Each row of a before or after table is a point. The points were changed in one or more steps. Then noise was added and the rows were shuffled. The steps act on columns, c1 being the first. Write out the steps. A step turns or swaps two columns, mirrors them in a line or flattens them onto one, adds a multiple of one to another, or multiplies or shifts one. Angles are multiples of 10 degrees, from the lower column toward the higher: turns from -170 to 170, lines from 10 to 170 but not 90. Use the fewest steps. Two steps may share a column if one is a turn and the other turns, adds or multiplies; they go together, in the order done. Otherwise the lowest column goes first.

Before (9 x 2):
3.1; -2.8
-2.9; 0.5
1.7; -3.0
4.0; -3.8
-1.4; -0.6
-3.6; 7.0
-1.5; 1.0
-1.6; 0.0
2.3; -2.9
After:
0.5; 3.4
1.1; 3.5
-1.5; -0.5
-1.5; 0.1
2.5; 5.1
-2.5; -1.5
-1.1; -7.7
-1.2; -1.7
1.9; 3.9
Steps: mirror c1 and c2 in the line at 10 degrees

Before, 14 rows:
-2.0; 1.4; 4.0; -3.6; 5.8; -4.5
1.6; 4.6; -0.6; -3.2; 3.9; -2.0
-4.6; -2.2; 4.3; -5.7; 1.0; 0.3
-3.5; 0.7; 1.0; -1.2; 4.0; -0.1
-0.1; 3.1; 1.4; -0.8; 5.1; -5.2
-6.5; 2.9; 4.4; -3.0; -3.2; 4.3
-1.3; 1.8; 0.9; 1.4; 3.5; -1.1
-2.2; 3.4; -5.0; -2.4; 0.4; 2.8
-2.7; 1.9; 2.8; 0.7; -2.8; -1.3
1.4; -3.7; -1.3; -1.4; -3.5; 3.0
-3.1; -2.2; -3.1; 2.5; 4.6; 3.5
1.8; -2.1; -3.0; 3.4; 0.5; -0.5
1.7; 1.5; -5.3; 1.6; -1.1; -5.5
-4.9; -2.6; -3.6; 0.0; 0.6; -0.5
After (14 x 6):
0.0; 1.1; -3.9; 1.1; 5.1; 3.5
-4.5; -3.7; -3.6; -4.3; 1.2; -2.2
1.3; -2.2; 2.8; -2.7; -3.6; -1.9
-1.3; 1.5; -1.3; 1.8; 3.5; 0.6
-4.9; -1.0; 3.0; -1.3; 0.6; 2.2
-2.1; 0.1; 5.8; 0.4; 0.5; 0.0
-2.8; 1.0; -3.1; 1.4; -2.8; -0.1
2.1; 0.6; 2.5; 1.0; 0.1; 2.0
-3.5; -0.2; -0.9; -0.4; 3.9; -0.2
-3.2; 0.5; 4.4; 0.5; 4.7; -1.6
1.5; 0.3; -0.4; 0.5; 3.9; 2.1
-2.0; -1.3; -5.7; -1.4; 5.9; 1.7
-6.4; -0.1; -1.8; -0.2; -3.1; -5.9
1.8; 1.3; 1.8; 1.8; -1.1; 7.5
Steps: flatten c2 and c4 onto the line at 50 degrees; turn c3 and c6 by -150 degrees
